Every row gives one point. The last column is the point's height on a tilted bowl or saddle (a function of degree 2), plus a little noise. Along how many of its main directions does it bend up, bend down or stay straight?

Points (10 x 3):
[[ 25  -5  -4]
 [-10  -4  -4]
 [ -5   8  -7]
 [-43 -25  25]
 [  6 -73 -83]
 [-44   7  14]
 [ 62  -3  27]
 [ -2  33 -21]
 [-29  33 -22]
 [-19 -35  -7]]
Directions: 1 up, 1 down, 0 straight

Points (16 x 4):
[[ 12  15  -1 -20]
 [ 14  21  29 -28]
 [-11  44  18 -28]
 [ 40  55 -31 -55]
 [ 13  30  -9 -24]
 [-29  21  47 -43]
 [-33  25   7 -13]
 [ 46 -10 -18 -27]
 [-29 -29  23 -15]
 [-30  30  14 -18]
 [-21  30  47 -46]
 [-51  -9  -7 -19]
 [ 85  17  19 -46]
 [-24 -19  48 -22]
 [  1  12 -61 -35]
 [  5 -38  12   5]]
Directions: 1 up, 2 down, 0 straight

Points:
[[ 28  25  16 -18]
 [ -3  19 -18 -23]
 [ 50 -51  32 -56]
 [ 16  20  -6 -16]
 [ 38 -38  21 -35]
 [ 12 -12 -13 -17]
 [  7   4 -44 -28]
 [-50 -11  -5  -8]
 [ 20  17 -20 -15]
 [ 58 -11 -38  -3]
 [ 24 -35 -13 -26]
 [-41  53 -50 -85]
 [-76  -2 -12 -10]
 [-19  -4  11  -9]
 [ 18  -7 -16 -16]
 [-56  34  -4 -30]
 [-23 -29  58  -1]]
Directions: 1 up, 2 down, 0 straight

Points, 26 rows:
[[ 64 -36  26  20  38]
 [-48   5   0 -10  -5]
 [ 11 -20  -4 -15  16]
 [-22 -43  21  19  14]
 [ 45   0  47  11  27]
 [ 47  46  19 -38  58]
 [-15  24 -15 -17   4]
 [-13 -58 -45 -39  10]
 [  8  41  11 -58  27]
 [ 37 -67 -30 -16  62]
 [  9 -16 -20  35   9]
 [ 60   5  42   2  42]
 [-21  13 -32 -47 -24]
 [ -9 -17  33 -32  30]
 [ -3 -15  -5 -20   8]
 [  4 -36  45 -30  64]
 [ 42  35 -24  16  20]
 [-18 -58 -43   4  34]
 [ -1  59  20 -40  40]
 [ 18 -20 -39   9  16]
 [ 23 -54  -6  -8  47]
 [  6 -18  14   0  14]
 [ 38  53  -3  69   2]
 [ 16   7 -15   5   9]
 [ 14 -41 -22 -26  23]
 [-30  27   2  34  11]]
Directions: 2 up, 1 down, 1 straight

Points (23 x 5):
[[ 36 -26  31 -51  43]
 [-11  27  14  41  10]
 [ 57 -27 -68   7 -15]
 [-10 -21  17  21  11]
 [-32 -44  41   3  55]
 [-19  27 -24 -20   9]
 [  8 -32  23 -36  41]
 [-23 -31  -5  12   4]
 [-22   8  -1  16  11]
 [-52 -41  24 -45  92]
 [ -7  36   2 -22  28]
 [  2  27 -17  35  11]
 [ 30  -5 -55  45  10]
 [ 33   8  67  10   0]
 [ 15 -15 -38 -27 -33]
 [-32  10   0  13  18]
 [ 10 -38 -29  34  -6]
 [-66 -72  25  35  49]
 [ 48  -4  28   5   6]
 [ 17  -1  38   2  16]
 [  8  15  -7  30   4]
 [ -7  71 -38 -38  30]
 [-10   7 -41   2 -18]]
Directions: 2 up, 1 down, 1 straight
